Rows are points. Each copy is the shape, with its points in the same order, stretched, turned, moved and blurred by noise. Some copies are also mirrored. Which?

Shape, 9 rows:
-17,-7,-3
11,-11,-52
-3,-13,18
-24,-30,29
-17,14,-21
-8,15,24
-19,28,11
27,11,0
-7,0,-13
Copy 1:
-2,-18,-4
-26,1,-60
22,-11,-2
31,-45,10
-25,5,-6
15,4,23
-7,6,26
13,31,-24
-8,-4,-12
Copy 1 is: only turned
Copy 2 (9 x 3):
5,14,12
45,4,-13
-12,-7,6
-14,-3,33
13,28,-6
-25,8,-7
-17,27,-8
-8,-12,-33
11,11,-3
Copy 2 is: mirrored

Shape, 7 rows:
18,-18,11,-38
-31,-24,4,5
-17,60,-21,42
24,-8,-27,-28
2,4,-11,17
-2,-24,17,37
12,0,22,44
Copy 1, 7 rows:
20,-29,4,-14
-8,18,13,-40
-42,32,-12,34
4,-39,-22,-5
-17,14,-13,2
8,49,-5,-24
14,55,-10,6
Copy 1 is: mirrored
Copy 2 (7 x 4):
3,19,34,-26
-31,27,13,8
18,-2,-25,48
14,14,4,-27
-5,-1,-3,2
-35,-12,11,10
-16,-23,7,17
Copy 2 is: only turned
Copy 3, 7 rows:
17,-8,-31,-50
12,-24,-24,21
-43,18,35,17
12,32,-28,-37
7,10,7,0
29,-21,20,21
20,-16,41,4
Copy 3 is: only turned

Shape, 10 rows:
6,-19,6,2,-5,60
-17,-3,21,9,17,36
4,3,-2,-1,0,2
46,-23,23,-20,36,-1
-7,15,8,27,-5,-3
-13,13,-12,-13,-9,-9
-9,-26,-9,4,24,53
9,-29,8,25,-9,31
-3,-3,-4,6,4,10
13,31,-3,21,8,-8
Copy 1:
-40,42,12,-7,-31,-6
-50,28,-21,16,-14,14
0,11,-4,6,3,10
15,37,-2,60,2,-28
-3,-10,-10,17,-15,28
-14,4,-5,-8,18,13
-45,55,-19,-9,-27,-1
-22,18,0,1,-38,-12
-15,15,-10,4,-7,11
23,3,-6,31,-4,38
Copy 1 is: mirrored
Copy 2 (10 x 6):
-6,40,32,9,-2,25
-15,24,2,-5,20,8
12,6,2,-8,-3,1
43,13,41,-30,36,-5
11,16,-27,-2,1,-4
3,-13,-3,-21,-18,3
-11,12,31,22,21,26
8,33,17,26,3,1
5,7,4,-1,0,6
30,11,-26,-16,4,11
Copy 2 is: only turned
Copy 3:
12,8,-56,-8,-6,7
-7,10,-30,-33,-18,18
-4,6,6,-3,-6,-5
34,-20,3,-21,15,-5
-19,20,9,-6,-18,17
-21,2,13,-8,-16,-27
-5,8,-50,-23,18,0
1,-2,-34,6,0,33
-11,5,-7,-9,-1,1
-3,34,24,-5,0,1
Copy 3 is: only turned

Shape (12 x 8):
6,-31,13,22,-15,20,32,22
13,-24,5,-18,-18,12,-26,8
-31,-21,-13,6,13,8,11,-16
19,-20,15,-5,26,1,-17,-1
-35,7,-17,9,16,-19,-30,-12
13,13,-16,22,-5,19,29,32
2,4,32,26,6,14,-9,-17
-28,13,30,2,23,-9,-17,33
19,-10,-30,-31,-20,-28,-32,7
-6,-28,5,-4,-13,13,19,39
21,-25,20,-5,10,-14,5,-18
-19,25,31,-12,31,-4,1,10
Copy 1 (12 x 8):
4,6,9,38,14,-10,30,10
6,-19,-13,2,-21,-3,24,-6
-19,3,12,3,21,13,7,-35
-14,-20,-12,-14,16,-16,11,-6
-2,-14,16,-34,30,23,-13,-23
15,11,-16,43,22,8,8,15
-3,-20,24,4,2,-25,-26,7
-24,-27,14,-23,27,18,-2,16
31,10,-38,-25,-1,11,30,-7
-6,2,-3,25,10,14,45,6
-6,10,-10,-13,11,-29,15,1
-38,-8,2,-18,16,11,-17,13
Copy 1 is: mirrored
Copy 2, 12 rows:
9,-10,6,11,28,-15,37,6
-27,-8,2,-5,19,7,1,8
37,-1,-16,6,21,24,-7,-5
1,19,11,-10,13,-6,-15,28
21,8,-40,11,9,15,-41,-8
20,-41,-8,25,-1,-22,10,20
8,11,23,13,17,-13,-25,-16
7,14,-24,-31,21,-47,-9,-2
-26,-9,-36,-1,-13,19,-1,24
0,-14,-16,-14,25,-18,41,11
4,31,16,-11,-2,4,7,12
21,11,-4,-38,-5,-34,-14,-4
Copy 2 is: mirrored
Copy 3 (12 x 8):
39,-10,-17,-17,-36,5,55,26
7,14,-18,7,-45,12,-12,23
11,-12,-12,-5,25,45,3,18
-8,11,-8,35,-22,4,13,12
-21,7,-2,4,50,12,-18,38
51,-5,29,-26,-21,-27,29,13
-33,-7,5,-8,-21,3,36,24
-27,44,7,3,32,-13,44,14
22,14,-25,22,-9,-28,-60,24
43,17,-17,-12,-19,3,36,18
-7,-13,-33,20,-26,-9,11,-2
-30,24,10,-2,23,-13,34,-22
Copy 3 is: mirrored
Copy 4:
-23,-41,-3,35,-24,18,-5,41
3,-45,-21,-9,-17,-11,17,-2
-28,-37,11,15,19,-18,2,33
19,-53,4,-2,5,18,2,-7
-3,-8,-6,-5,48,-19,-15,-4
10,9,4,36,-1,27,-10,44
-11,-26,2,-10,7,52,3,-9
5,-23,-13,-28,22,13,-37,25
31,-17,-11,-6,-4,-37,-17,-23
-11,-38,-14,15,-23,-6,-12,54
4,-44,22,-1,-15,8,-7,-9
2,-5,19,-40,9,24,-22,31
Copy 4 is: only turned

Shape, 14 rows:
16,-3,-2,5,7,-16,7,-8,-29
41,4,7,-13,14,5,-4,15,-7
0,6,-19,16,4,10,-12,12,-20
6,-16,-9,1,-20,-10,-14,6,-23
-6,12,13,6,4,-16,-3,16,-22
-17,14,-16,-4,9,9,-1,-13,17
1,-2,-7,-8,1,-23,-12,21,-9
38,-25,23,-33,19,16,8,29,-14
-37,-4,-8,17,10,21,26,-18,36
-17,-3,-7,12,11,2,2,19,-29
-20,-4,-1,7,21,12,-6,-15,23
-28,-5,-8,-3,27,11,-11,-26,8
37,-6,43,-19,-3,18,-8,20,-22
-13,-13,-3,25,28,7,-9,-16,38
Copy 1:
-5,13,12,18,-4,-27,-7,3,-22
-6,32,29,18,4,17,-15,-9,-5
-10,20,-2,2,-27,-14,-6,8,2
14,-11,5,10,-24,-5,-5,-1,-14
-16,9,31,3,0,-23,-11,13,10
-4,17,-12,-17,3,-12,21,-6,6
0,-2,11,15,1,-2,-8,4,16
6,27,34,2,22,32,-35,1,-24
-1,15,-19,-39,12,-17,46,23,-11
-12,15,5,-9,-10,-26,-15,23,0
-20,7,-8,-17,10,-1,25,4,-5
-21,3,-21,-20,12,-14,12,-5,-11
-3,17,60,-3,1,25,-28,-7,-21
-29,3,-14,-3,12,9,39,13,-6
Copy 1 is: only turned
Copy 2, 14 rows:
-1,-27,18,-1,7,-13,-25,3,0
9,4,48,-24,-12,3,-25,-17,-8
16,5,5,-1,30,-5,-2,18,-10
13,-11,-5,-19,4,-1,-19,29,-24
-11,-15,19,-5,0,-8,9,21,-25
-8,13,-31,-3,17,-6,10,-9,3
-6,-16,8,-38,4,1,3,15,-24
18,-17,53,-28,-21,14,-31,-29,-34
-1,3,-57,26,12,2,31,-12,20
8,-17,3,6,29,-5,8,19,-24
-18,15,-26,11,16,17,11,-11,1
-27,12,-35,16,34,9,-5,-12,-10
12,1,58,-12,-42,10,-29,-3,-44
-22,21,-26,12,21,32,14,-9,21
Copy 2 is: only turned
Copy 3:
15,3,8,14,5,-14,-22,-7,-1
37,-9,14,1,38,-13,-14,-18,6
0,1,4,-24,8,-9,-38,18,-3
-1,-2,6,-11,5,-8,-28,-14,-19
10,14,16,-11,7,-16,-10,16,-17
0,-17,-5,-18,3,-5,3,17,15
6,14,12,-24,8,-18,-10,-8,-6
39,8,-10,8,58,-3,0,-28,-7
-33,-8,-10,-6,11,17,16,29,27
-5,24,-6,-19,7,-6,-24,26,-10
-17,-16,-9,-6,20,-13,5,17,16
-12,-15,-27,-7,7,-22,3,22,10
42,-11,8,11,53,-7,-6,-15,-32
-35,-16,3,-3,29,-20,1,13,30
Copy 3 is: mirrored
